Every row gives one point. The points of each table are mixes of a few directions, plus a little noise. Count the directions of each table, and those that both share. Where both have some left over, give the other angles between the two spaces (their principal angles), to ten degrees, smallest first.

First:
[[31, -38, 20],
[-9, 11, -6],
[-19, 23, -12],
[38, -47, 25],
[15, -18, 10],
[-47, 58, -31],
[-9, 11, -6]]
Second:
[[21, 10, 17],
[-60, 23, -44],
[8, -8, 6],
[30, -25, 20]]
Directions: first 1, second 2, shared 1

First:
[[-10, -28, 41, -7],
[-13, -34, 16, 5],
[8, -4, 33, -17],
[19, -2, -45, -1],
[11, 16, 3, -10],
[-15, -11, -2, 12],
[-3, 31, -20, 10],
[3, 33, -26, 7]]
Second:
[[-11, 18, 13, 5],
[-8, 36, -8, 11],
[8, 22, -40, 6],
[3, -14, 3, -4],
[-8, -2, 24, -1],
[15, -60, 7, -19]]
Directions: first 3, second 2, shared 2

First:
[[-3, 19, 17, -2, 0, -4],
[14, -25, -31, -3, 22, -5],
[-3, 20, -20, 9, 32, -13],
[30, -13, -10, -21, 41, -22],
[-3, 18, 1, 3, 13, -7],
[-20, -3, 19, 9, -48, 23],
[-17, -17, 23, 5, -60, 28]]
Second:
[[-1, -33, -21, 6, -15, 14],
[-1, -18, -6, 2, -14, 9],
[-12, 27, -13, 15, 18, -6],
[3, 22, 45, -16, -10, -6],
[-26, 35, -18, 28, 8, 1],
[24, -44, -20, -15, 11, -2],
[-23, 49, 19, 15, -4, -2],
[36, -38, 15, -34, 6, -9]]
Directions: first 3, second 3, shared 3

First:
[[-18, 19, 5, -37, 4, 3, 11, -22],
[29, 3, 23, -5, -3, 26, -24, -4],
[-8, -5, 25, 16, -17, 13, 14, -9],
[-20, -24, -38, -24, 22, -10, -9, -7],
[33, -5, -12, 59, -16, -39, 8, 47],
[0, -16, -7, -5, -4, -10, 6, -4],
[-17, 28, 4, -4, 13, 17, -5, -1]]
Second:
[[0, 35, 1, 15, 38, 3, -37, 27],
[-12, -12, 31, -3, 20, -18, -8, -11],
[14, 12, -34, 4, -23, 21, 10, 10],
[-13, -23, 60, 3, 10, 10, -11, -25],
[-3, 12, -14, -4, 25, -33, -8, 15],
[1, 1, 12, 7, -3, 18, -6, -3],
[-5, -20, 24, -3, -8, 3, 7, -18],
[4, 2, -29, -8, -7, -17, 13, 6],
[14, -8, -50, -9, -50, 11, 39, -2]]
Directions: first 5, second 3, shared 2; angles 80

First:
[[12, 6, 5, -2, -3, 6, -13, -1, -13],
[29, -51, 40, -32, 60, -17, 27, 8, -15],
[1, -11, 5, -5, 11, -5, 8, 2, 1],
[-32, 42, -38, 29, -51, 12, -17, -7, 20],
[-40, 11, -30, 19, -22, -3, 14, -1, 35],
[40, 6, 22, -11, 4, 11, -29, -2, -39],
[-15, 3, -11, 6, -7, -2, 6, 0, 13],
[4, -7, 5, -4, 8, -2, 4, 1, -2]]
Second:
[[3, 52, 31, -11, 4, 23, -14, 23, -59],
[-8, -7, -7, -8, 31, -15, 38, 19, 11],
[-11, -1, -21, 5, 5, -10, 20, 6, 21],
[-25, -10, -4, 2, 5, -8, 22, 2, 20],
[18, -21, -26, 13, -25, -4, -23, -26, 27],
[-13, -13, 25, 9, -39, 17, -39, -33, -2],
[36, 1, 1, -11, 19, -3, -4, 8, -18]]
Directions: first 2, second 4, shared 2

First:
[[30, 26, 8, -10, 22, 13, 16, -20, 7, 31, -29],
[32, 31, 9, 7, 20, 12, 14, -30, 15, 47, -34],
[7, 1, 4, -39, 12, 7, 10, 10, -12, -16, -4],
[-38, -28, -14, 54, -36, -22, -29, 8, 6, -14, 34],
[-23, -16, -8, 39, -23, -15, -19, 3, 6, -5, 21],
[-11, -7, -5, 25, -13, -7, -10, -1, 5, 2, 9],
[-23, -24, -6, -11, -14, -8, -10, 24, -13, -38, 26],
[9, 5, 4, -20, 10, 6, 8, 1, -4, -1, -8],
[-6, -14, 1, -57, 8, 5, 8, 29, -24, -45, 11],
[5, 8, 0, 21, -1, -1, -1, -12, 9, 19, -6],
[19, 17, 6, -10, 15, 10, 11, -12, 4, 20, -20]]
Second:
[[24, 22, 6, 16, 14, 7, 11, -25, 14, 40, -28],
[-2, 33, -1, -60, -5, 17, -11, -8, -4, 2, 22],
[-16, -42, -4, 59, -9, -22, -1, 16, 0, -17, -1],
[25, -4, 9, 23, 23, 0, 23, -6, 4, 18, -39],
[-29, -23, -11, 43, -27, -17, -21, 7, 4, -13, 26],
[18, -2, 8, -31, 24, 8, 22, 10, -11, -10, -22],
[8, -1, 3, 0, 9, 1, 8, 0, -1, 2, -12],
[-24, -14, -8, 4, -20, -8, -17, 12, -4, -21, 28],
[13, 40, 3, -43, 5, 19, -2, -19, 4, 23, 2],
[-18, -10, -6, -10, -14, -4, -11, 13, -7, -23, 23]]
Directions: first 2, second 3, shared 2
